Every row gives one point. Each copy is the shape, with its points in the same order, turned, moved and blurred by noise. Say if it was mirrored as well.

Shape:
[[ 27 -80  -4]
 [ 18 -28 -41]
 [-52  -2  54]
 [-47   9 -52]
 [ 26  -8  17]
 [ 11  29  56]
 [ 25   6 -43]
 [  9 -67  23]
 [-18 -65  21]]
Copy 1:
[[ 58 -30 -47]
 [  8 -23 -38]
 [ 30 -62  71]
 [-52 -64  -1]
 [ 30   8   5]
 [ 39  11  65]
 [-28  10 -20]
 [ 70 -36  -7]
 [ 57 -53  -5]]
Copy 1 is: only turned
Copy 2, 9 rows:
[[  3 -91 -14]
 [ -5 -37  43]
 [-37  28 -51]
 [-52  12  53]
 [ 28 -18 -12]
 [ 32  36 -39]
 [ 29 -12  47]
 [ -7 -69 -34]
 [-31 -55 -32]]
Copy 2 is: mirrored
Copy 3:
[[-60 -65  19]
 [ -6 -20  50]
 [-54  55 -18]
 [ -1  41  69]
 [ -9 -14  -7]
 [ -3  24 -59]
 [ 25 -16  29]
 [-63 -28   0]
 [-81 -18  12]]
Copy 3 is: mirrored

Shape:
[[-13  23  -1  10]
 [-22 -25 -13 -11]
 [ -6   7 -12 -15]
 [ -6  95  -1 -22]
 [  7 -34  60  12]
 [-28  20  -2 -32]
 [ 44 -33  26  -9]
 [-35 -19  14   2]
 [-16 -33   7  -9]
 [ -6 -13 -11   3]]
Copy 1:
[[-27   6  -9  16]
 [-22 -34  29   8]
 [-16 -22  -4  -1]
 [-50  16 -72 -32]
 [ 23  27  57  -7]
 [-40 -20  -5 -22]
 [ 52  -4  25  -8]
 [-28  -9  38   9]
 [ -7 -23  39   2]
 [ -7 -19  10  20]]
Copy 1 is: only turned
Copy 2:
[[-34  -2 -21   3]
 [ 17  -8 -15  -8]
 [-10  13 -17   2]
 [-77  70 -46   8]
 [-21 -15  52 -33]
 [-13  31 -34 -21]
 [  7  14  53   2]
 [ -4 -24  -8 -36]
 [ 12  -8  10 -15]
 [ -2  -6 -11   8]]
Copy 2 is: only turned
Copy 3, 10 rows:
[[-29   2 -12  -7]
 [-13 -19   8  35]
 [ -8 -20   2   0]
 [-42 -32 -15 -80]
 [ -3  55  45  19]
 [-27 -37  15 -10]
 [ 40  27  28   7]
 [-33   3  16  30]
 [ -6   0  23  38]
 [ -7  -2  -5  22]]
Copy 3 is: only turned
Copy 4, 10 rows:
[[  4  12  -7 -14]
 [  5 -17  -3  29]
 [ -2 -18  -2 -16]
 [  8   1 -38 -89]
 [-65  28   9  23]
 [ -1 -24 -30 -15]
 [-59  -7  49   6]
 [-17   8 -18  27]
 [-21  -5   0  27]
 [ -2  -5  15   9]]
Copy 4 is: only turned
